Each row is a point. The ring and each string are closed loops that go straight from each point to the next, and from the last back to the first. Before rounding, they use only three directions, however many columns there are. How many times does the string pass through the ring? Passing back the other way cancels.

Ring (6 x 3):
1.7,-1.8,0.3
2.0,2.3,1.0
-0.6,3.7,-0.1
-4.7,1.4,-1.5
-4.7,-1.3,-1.3
-1.5,-3.2,-0.7
String (12 x 3):
-3.6,-1.1,-3.3
-2.6,-0.5,-0.5
-3.8,-0.9,2.0
-6.3,-0.9,-0.6
-6.7,0.1,-3.5
-4.7,0.6,-4.1
-2.6,0.4,-0.3
-3.7,0.4,1.8
-6.5,0.0,0.7
-6.6,-0.9,-2.2
-6.9,-2.0,-3.0
-5.3,-1.9,-3.3
Times through: 2
String:
-1.6,-0.8,-0.9
-2.4,-1.8,-3.2
-2.8,-1.8,-3.4
-2.2,-0.8,-0.4
-2.4,-0.9,1.7
-4.4,-2.2,1.2
-6.1,-3.1,-0.9
-5.4,-2.6,-3.4
-6.2,-3.9,-1.8
-4.2,-3.1,1.0
-3.0,-2.5,1.3
-3.7,-4.8,-0.4
-3.1,-5.0,-3.3
-2.1,-3.1,-2.9
-1.6,-1.5,-1.5
-1.4,-0.8,0.9
Times through: 1

Ring (10 x 9):
3.8,0.6,-0.9,-2.0,2.0,0.0,-1.1,2.6,3.0
0.9,3.9,-3.4,-2.9,2.4,-0.3,-1.4,0.6,3.1
-2.3,5.7,-5.4,-3.3,2.4,-0.8,-1.5,-0.6,1.9
-5.8,6.0,-6.7,-3.2,2.1,-1.3,-1.5,-1.1,-0.7
-7.9,4.1,-6.1,-2.6,1.5,-1.7,-1.4,-0.3,-3.7
-7.6,1.2,-4.4,-1.8,1.0,-1.7,-1.2,1.2,-5.6
-4.9,-2.6,-1.9,-0.6,0.4,-1.5,-0.8,3.4,-6.1
-1.4,-4.9,-0.2,0.1,0.3,-1.1,-0.5,4.9,-4.8
2.3,-5.5,0.9,0.2,0.5,-0.6,-0.4,5.5,-2.2
4.7,-3.1,0.8,-0.8,1.3,-0.1,-0.7,4.5,1.2
String, 28 rows:
-0.6,0.6,-1.9,-1.9,1.6,-0.6,-1.2,2.2,-0.6
1.5,1.8,1.4,-3.3,2.5,0.2,-2.3,1.9,0.9
4.4,2.7,1.6,-3.6,3.0,0.7,-2.3,1.7,3.9
5.4,2.4,-1.0,-2.8,2.6,0.4,-1.4,1.8,5.5
4.8,1.1,-5.4,-1.0,1.6,-0.5,0.2,2.2,5.7
2.0,0.1,-6.2,-0.4,1.0,-1.1,0.5,2.5,2.9
3.5,0.2,-4.9,-0.7,1.3,-0.7,0.2,2.6,3.9
0.0,-0.1,-4.3,-0.9,1.1,-1.0,-0.3,2.5,0.4
0.6,0.6,0.1,-2.4,2.0,-0.2,-1.7,2.4,-0.1
3.5,0.6,5.2,-3.7,2.9,0.9,-3.0,2.8,0.7
6.3,-1.3,4.4,-2.5,2.4,0.9,-2.1,3.9,2.5
8.0,-3.8,0.6,-0.3,1.3,0.2,-0.2,5.1,3.9
6.0,-4.4,-3.6,1.0,0.4,-0.8,1.1,5.1,3.2
2.4,-2.9,-4.9,0.6,0.4,-1.2,0.8,4.0,1.3
0.2,-0.8,-0.8,-1.6,1.4,-0.5,-1.2,2.9,-0.9
0.5,-1.4,-2.5,-0.8,1.0,-0.9,-0.4,3.2,-0.4
0.2,-1.5,-4.0,-0.4,0.8,-1.1,0.0,3.2,-0.3
1.3,-1.6,1.2,-1.7,1.6,-0.2,-1.5,3.5,-1.1
4.2,-3.4,4.9,-1.8,1.8,0.5,-1.9,4.8,-0.7
7.0,-5.5,4.6,-0.7,1.3,0.5,-1.1,6.0,0.8
8.8,-7.3,-0.5,1.6,0.2,-0.3,1.1,6.8,3.1
8.7,-6.0,1.4,0.5,0.9,0.1,0.2,6.3,3.1
7.4,-4.9,-1.7,0.8,0.6,-0.4,0.8,5.5,3.6
9.2,-4.2,1.4,-0.3,1.4,0.4,-0.2,5.4,4.4
7.7,-2.3,2.3,-1.5,2.0,0.6,-1.1,4.4,3.9
8.7,-2.1,-0.8,-0.7,1.6,0.2,-0.1,4.3,5.9
4.5,-0.9,-4.0,-0.5,1.2,-0.6,0.3,3.2,3.9
0.7,-0.2,-4.5,-0.8,1.1,-1.0,-0.1,2.5,1.1
Times through: 3
String (6 x 9):
3.3,-1.4,-4.9,0.0,0.9,-0.9,0.5,3.4,2.8
0.4,0.5,1.0,-2.7,2.1,-0.1,-2.0,2.4,-0.7
-0.3,1.7,1.0,-3.2,2.3,0.0,-2.3,1.8,-0.7
-0.9,1.3,-4.7,-1.5,1.4,-1.0,-0.5,1.7,0.4
0.7,3.4,-9.2,-1.1,1.4,-1.3,0.5,0.6,4.6
4.7,1.6,-6.2,-0.9,1.6,-0.6,0.4,1.9,6.1
Times through: 0

Ring:
3.6,2.8,-0.9,-0.8,2.2,1.6,1.1,0.5,2.2,1.4,-4.3,2.7,1.7,-3.2
-1.5,5.1,-1.6,-2.2,3.2,2.0,-1.0,1.9,0.7,4.9,-1.0,0.6,1.0,-0.9
-6.7,1.5,-3.1,-1.4,0.0,2.4,-2.3,4.0,-0.6,-0.1,2.9,0.2,0.0,0.5
-3.8,-3.1,-2.7,0.2,-2.7,1.9,-0.9,4.1,0.2,-6.2,2.2,2.2,0.1,-0.7
-0.3,-4.4,-2.6,1.3,-3.3,1.9,0.7,2.8,1.4,-8.8,-0.8,3.7,0.9,-2.8
4.2,-2.0,-1.9,1.3,-1.3,2.0,2.1,0.5,2.7,-6.6,-5.2,4.4,2.1,-5.0
String, 21 rows:
-0.6,1.0,-1.0,-1.2,0.7,1.2,-0.5,2.9,0.7,0.4,0.5,1.8,0.3,-0.5
-4.2,2.9,-3.9,-0.7,0.7,3.4,-1.0,1.8,0.6,-0.8,-1.8,1.0,1.6,-2.5
-8.6,5.2,-4.8,-1.8,1.7,4.0,-2.7,2.7,-0.6,2.3,0.5,-0.8,1.1,-0.8
-10.5,4.5,-4.5,-2.3,1.3,3.5,-3.6,4.0,-1.4,2.7,3.4,-1.4,0.2,1.0
-7.8,2.2,-5.3,-0.5,-0.3,4.1,-2.0,2.6,-0.2,-2.4,-0.2,0.3,1.4,-2.0
-2.6,0.6,-3.0,-0.3,-0.3,2.5,-0.6,2.4,0.7,-2.5,-0.8,1.8,1.1,-2.0
-2.4,-0.9,0.0,-1.8,-0.3,0.1,-1.5,5.1,-0.3,0.5,5.0,1.4,-1.3,2.3
-6.4,-1.9,-1.6,-1.4,-1.7,0.9,-2.5,6.0,-1.1,-1.9,6.6,0.8,-1.4,2.7
-10.4,-1.6,-5.5,0.1,-3.1,3.7,-2.7,4.6,-1.0,-6.5,3.4,0.5,0.3,-0.5
-5.9,0.0,-4.9,0.3,-1.5,3.7,-1.1,2.5,0.3,-5.2,-0.7,1.4,1.4,-2.7
-2.5,0.0,-2.3,-0.6,-0.5,1.9,-0.7,3.1,0.5,-2.2,0.6,1.8,0.5,-1.0
-2.7,-0.5,-0.5,-1.7,-0.2,0.5,-1.5,4.8,-0.2,0.3,4.3,1.3,-1.0,1.8
-9.6,1.4,-3.0,-2.2,-0.2,2.1,-3.6,5.6,-1.6,1.0,6.3,-0.7,-1.0,2.7
-9.8,3.3,-5.1,-1.4,0.4,3.9,-3.0,3.4,-0.9,0.0,1.8,-0.7,0.8,-0.5
-6.1,3.0,-4.3,-1.0,0.6,3.5,-1.7,2.4,0.1,-0.4,-0.4,0.4,1.3,-1.7
-2.4,1.7,-2.2,-1.0,0.7,2.1,-0.8,2.6,0.6,-0.1,-0.1,1.4,0.7,-1.1
-2.6,3.7,-0.4,-2.8,2.6,0.9,-1.8,3.8,-0.1,5.5,2.9,0.3,-0.5,1.7
-5.7,7.6,-2.7,-3.1,4.2,2.8,-2.5,2.4,-0.3,7.7,0.5,-1.1,0.8,0.3
-5.4,6.9,-3.9,-2.1,3.4,3.7,-1.9,1.4,0.2,4.7,-1.8,-0.5,1.7,-1.8
-3.8,7.6,-1.1,-3.7,4.9,1.7,-2.3,2.8,-0.2,9.6,1.4,-0.9,0.2,1.3
-2.0,4.6,-0.1,-3.1,3.3,0.8,-1.7,3.4,0.0,6.9,2.4,0.2,-0.3,1.7
Times through: 2

Ring (9 x 14):
6.2,3.5,2.6,1.6,-0.9,0.8,-2.4,-0.2,2.9,-3.4,2.1,1.0,-1.1,-1.6
4.2,4.6,0.4,-1.8,-2.9,-1.3,-1.0,0.6,1.0,-3.3,0.3,-0.3,-1.0,-2.6
1.7,4.4,-0.8,-3.8,-3.2,-2.5,0.7,1.0,-0.9,-1.7,-1.1,-1.2,-0.6,-2.6
-0.9,3.5,-0.5,-4.4,-2.2,-3.0,3.0,1.4,-2.7,1.2,-2.2,-1.4,0.3,-1.7
-2.7,1.1,1.9,-2.0,1.1,-1.6,4.8,1.2,-3.5,5.2,-2.2,-0.6,1.5,0.6
-2.1,-0.5,3.1,0.2,3.1,0.0,4.3,0.3,-3.0,6.1,-0.8,-0.1,1.2,1.5
0.2,-1.7,3.9,2.9,4.7,2.3,2.0,-1.3,-1.2,4.8,1.9,0.4,0.1,1.6
3.2,-1.2,4.1,4.3,4.3,3.3,-0.4,-1.9,1.0,2.0,3.5,0.8,-0.9,0.9
5.5,0.6,4.1,4.3,2.6,3.0,-2.0,-1.5,2.6,-0.7,3.6,1.3,-1.2,0.0
String:
4.3,-0.7,7.0,6.5,5.0,3.8,-0.2,-1.0,2.2,2.7,3.0,2.7,0.4,2.2
3.0,1.0,5.5,3.5,2.6,1.6,1.0,0.2,1.1,2.4,0.9,2.0,0.9,1.3
3.4,-0.8,6.3,5.6,4.8,3.4,0.3,-0.9,1.5,3.1,2.6,2.2,0.4,2.0
3.5,-3.2,5.6,6.9,6.8,5.3,-0.8,-3.0,1.5,3.3,5.1,1.4,-1.0,2.1
2.6,-3.0,2.0,4.0,5.3,4.3,-1.3,-3.8,0.2,1.8,5.5,-0.7,-2.5,0.2
4.1,-2.1,5.2,6.2,5.6,4.6,-1.1,-2.5,1.8,2.2,4.6,1.4,-1.1,1.5
5.0,-0.4,7.0,6.7,4.7,3.9,-0.7,-1.0,2.7,2.0,3.2,2.8,0.2,2.0
3.5,0.9,4.2,3.1,2.3,1.8,-0.1,-0.5,1.2,1.1,1.9,1.3,-0.1,0.5
2.3,0.6,1.5,0.8,1.4,1.1,-0.2,-1.2,-0.1,0.5,2.1,-0.5,-1.2,-0.7
5.0,-0.4,1.5,3.0,2.5,3.2,-2.9,-2.9,1.8,-1.6,5.0,-0.4,-2.8,-1.2
6.8,0.8,3.0,4.1,1.9,3.3,-3.7,-2.3,3.3,-2.8,4.8,0.8,-2.3,-1.0
4.1,0.7,0.3,0.9,0.9,1.8,-2.3,-2.2,1.0,-2.0,3.8,-1.0,-2.6,-1.9
3.1,2.3,3.3,1.2,0.5,0.4,0.3,0.3,0.8,0.4,0.6,0.9,0.1,-0.3
6.6,4.1,4.8,2.8,-0.7,0.8,-1.7,0.8,3.5,-2.5,1.1,2.4,0.2,-0.6
8.4,5.4,4.6,2.7,-2.0,0.6,-3.0,1.0,4.7,-4.7,1.3,2.7,-0.2,-1.4
7.0,4.1,0.8,0.3,-2.3,0.4,-3.6,-0.7,3.1,-5.5,2.7,0.1,-2.2,-3.0
4.2,2.3,-1.2,-1.2,-1.2,0.4,-2.5,-1.7,0.8,-3.6,3.0,-1.6,-2.8,-3.1
2.5,1.7,0.3,-0.6,0.0,0.2,-0.4,-0.9,-0.1,-0.8,1.7,-0.9,-1.5,-1.6
4.7,3.9,3.1,0.8,-1.1,-0.2,-0.6,0.9,1.8,-1.7,0.4,1.3,0.0,-1.0
7.8,6.2,4.9,1.9,-2.8,-0.4,-2.1,2.0,4.3,-4.2,0.0,2.9,0.6,-1.3
8.0,5.2,2.5,1.2,-2.7,0.3,-3.6,0.3,4.1,-5.7,1.9,1.4,-1.2,-2.5
5.4,2.5,-0.1,0.0,-1.0,0.9,-3.0,-1.6,1.8,-4.0,3.3,-0.8,-2.7,-2.8
7.4,3.1,1.5,1.7,-1.0,1.5,-4.1,-1.3,3.5,-5.1,3.6,0.4,-2.4,-2.5
10.2,4.4,5.7,5.2,-0.5,2.4,-4.6,0.0,6.2,-5.3,3.2,3.3,-0.8,-1.0
6.7,3.0,5.6,4.2,0.7,1.8,-1.8,0.3,3.7,-1.7,1.9,2.7,0.1,0.0
4.3,2.5,5.1,2.9,1.0,1.0,0.1,0.7,1.9,0.4,0.7,2.1,0.7,0.4
3.5,1.1,2.8,1.9,1.5,1.5,-0.6,-0.9,1.0,0.1,2.2,0.5,-0.8,-0.4
4.8,1.7,6.3,4.5,2.2,2.0,-0.1,0.4,2.4,1.0,1.3,2.7,0.8,1.1
5.7,-0.1,6.6,6.6,4.2,4.0,-1.4,-1.2,3.1,1.0,3.6,2.7,-0.2,1.5
4.8,-1.7,5.3,6.3,5.3,4.7,-1.7,-2.5,2.3,1.5,4.8,1.5,-1.2,1.3
Times through: 1
String, 11 rows:
8.7,3.6,7.8,6.3,1.0,2.6,-2.6,0.7,5.5,-2.3,2.1,4.3,0.7,0.7
4.8,3.2,4.5,2.2,0.1,0.5,-0.4,0.8,2.1,-0.6,0.6,2.0,0.5,-0.1
3.5,2.8,1.6,-0.1,-0.7,0.0,-0.5,-0.1,0.8,-1.3,1.0,0.1,-0.8,-1.4
4.8,6.7,3.2,-1.2,-3.9,-2.4,0.2,2.9,1.9,-2.7,-2.2,1.8,1.2,-1.6
2.3,7.0,-1.9,-6.1,-6.1,-4.4,0.5,2.2,-0.7,-3.8,-2.5,-1.4,-0.4,-3.9
0.9,4.1,-4.1,-6.2,-4.2,-3.1,0.1,-0.1,-2.0,-3.0,-0.3,-3.2,-2.2,-4.2
1.9,2.6,-0.2,-2.0,-1.2,-0.9,0.2,-0.2,-0.6,-0.9,0.5,-1.1,-1.1,-2.0
3.7,3.8,2.1,-0.3,-1.4,-0.7,-0.2,0.8,1.0,-1.4,0.1,0.6,-0.1,-1.3
8.8,5.7,4.7,2.7,-2.3,0.5,-3.3,1.1,5.0,-5.1,1.3,2.8,-0.2,-1.5
7.4,2.2,2.9,3.3,0.5,2.5,-3.8,-1.5,3.8,-3.9,4.0,1.1,-2.0,-1.5
8.7,1.7,4.9,5.7,1.7,3.7,-4.3,-1.6,4.9,-3.5,4.7,2.3,-1.6,-0.6
Times through: 1

Ring (10 x 14):
3.0,2.0,-3.5,7.3,1.7,-4.8,2.5,4.1,-4.3,-5.4,1.0,-0.5,4.1,1.9
1.9,0.1,-2.7,5.5,2.6,-3.6,2.0,3.9,-2.6,-5.2,0.9,-0.2,4.5,1.8
-0.9,-2.6,-0.8,1.3,3.5,0.5,1.3,2.6,1.9,-2.0,-1.4,0.5,3.2,1.2
-2.5,-3.4,0.8,-0.9,3.7,3.4,0.1,1.1,4.3,0.2,-3.9,1.1,2.1,1.1
-2.6,-2.1,1.9,-0.9,3.0,4.8,-2.0,-0.5,4.3,0.8,-6.4,1.5,1.6,1.7
-2.1,-0.6,2.0,0.1,2.3,4.7,-2.6,-1.1,3.5,0.9,-7.4,1.6,1.2,2.0
-1.3,1.2,0.9,1.5,1.3,4.0,-1.3,-1.0,2.5,1.9,-7.6,1.2,-0.1,1.8
-0.5,2.1,-1.0,2.6,0.7,2.4,1.5,0.2,1.7,2.6,-6.1,0.5,-1.1,1.1
1.0,2.6,-2.8,4.7,0.6,-0.5,3.2,2.0,-0.6,0.6,-3.2,-0.2,-0.1,1.0
2.6,2.8,-3.6,6.9,1.0,-3.6,3.2,3.4,-3.3,-3.1,-0.4,-0.6,2.3,1.5
String (27 x 14):
0.1,1.3,-2.9,3.2,1.0,0.5,4.4,2.2,1.2,2.2,-3.2,-0.3,-0.9,0.3
0.5,1.0,-2.0,3.7,1.5,-0.2,2.2,2.0,0.0,-0.5,-2.8,0.1,1.2,1.2
3.5,3.7,-3.2,8.4,0.8,-4.7,1.4,3.2,-5.2,-5.4,-0.4,-0.4,3.7,2.4
5.1,4.6,-4.8,10.7,0.7,-7.7,2.7,4.7,-7.8,-7.7,2.2,-1.0,4.9,2.5
5.2,3.7,-5.2,10.6,1.1,-8.4,3.4,5.5,-7.8,-8.3,3.6,-1.2,5.4,2.3
0.4,-0.2,-2.6,3.3,2.2,-0.9,3.5,3.1,0.4,-0.9,-1.1,-0.2,1.6,0.8
0.7,0.2,-2.0,3.9,2.2,-1.1,1.9,2.7,-0.5,-2.2,-1.4,0.1,2.6,1.4
0.6,0.1,-1.6,3.9,2.3,-1.0,1.3,2.5,-0.6,-2.6,-1.6,0.2,2.9,1.6
-0.5,-1.9,-1.9,1.8,3.0,0.0,3.1,3.0,1.7,-0.8,-1.0,0.0,2.1,0.7
0.0,-3.4,-1.9,2.4,4.2,-1.9,2.5,4.3,0.4,-4.4,1.6,0.0,4.9,1.2
-0.6,-3.1,-0.8,1.7,3.9,-0.4,1.0,3.0,1.2,-3.5,-0.4,0.5,4.4,1.4
-0.4,-1.6,-0.2,2.3,3.2,0.2,-0.4,2.0,0.7,-3.2,-2.1,0.7,3.9,1.9
-2.5,-4.2,1.0,-1.1,4.3,3.0,-0.4,1.4,4.1,-1.1,-3.1,1.1,3.3,1.3
-4.0,-5.1,1.6,-3.3,4.3,5.5,0.0,0.5,6.8,1.9,-4.8,1.4,1.5,0.7
-3.4,-3.4,0.6,-2.3,3.3,5.2,1.4,0.5,6.3,3.3,-5.3,1.0,-0.1,0.4
-1.4,-1.1,0.3,0.9,2.5,2.7,-0.1,0.7,2.7,0.2,-4.7,0.9,1.5,1.4
-0.6,0.0,1.5,2.3,2.4,2.1,-3.1,-0.2,0.8,-2.4,-5.4,1.4,3.2,2.6
-2.2,-0.5,3.3,0.2,2.5,5.1,-5.1,-2.0,3.0,-0.5,-8.4,2.1,2.3,2.8
-3.2,-0.7,3.3,-1.3,2.2,7.0,-4.0,-2.5,5.1,2.5,-9.8,2.1,0.3,2.1
-2.4,-0.8,0.9,-0.5,2.0,5.0,-0.1,-0.6,4.6,3.2,-7.1,1.2,-0.6,1.0
-1.6,-0.4,-0.1,0.6,2.0,3.4,0.9,0.4,3.4,2.2,-5.6,0.8,-0.1,1.0
-2.4,1.2,1.3,-0.1,0.9,6.2,-0.9,-1.9,4.5,4.9,-9.6,1.4,-2.1,1.2
-1.2,2.5,0.5,1.8,0.4,4.4,-0.6,-1.4,2.6,3.6,-8.7,1.0,-1.7,1.5
0.6,3.1,-0.5,4.3,0.6,1.2,-0.6,0.0,-0.5,-0.1,-5.9,0.7,0.6,2.1
0.7,2.5,-1.1,4.3,0.9,0.5,0.4,0.8,-0.5,-0.5,-4.7,0.4,0.9,1.8
1.1,3.6,-2.2,5.0,0.1,0.1,2.0,1.0,-0.8,0.9,-4.8,0.0,-0.5,1.3
0.9,3.7,-3.8,4.6,-0.3,0.1,5.4,1.9,0.2,3.6,-4.1,-0.6,-2.6,0.2
Times through: 2
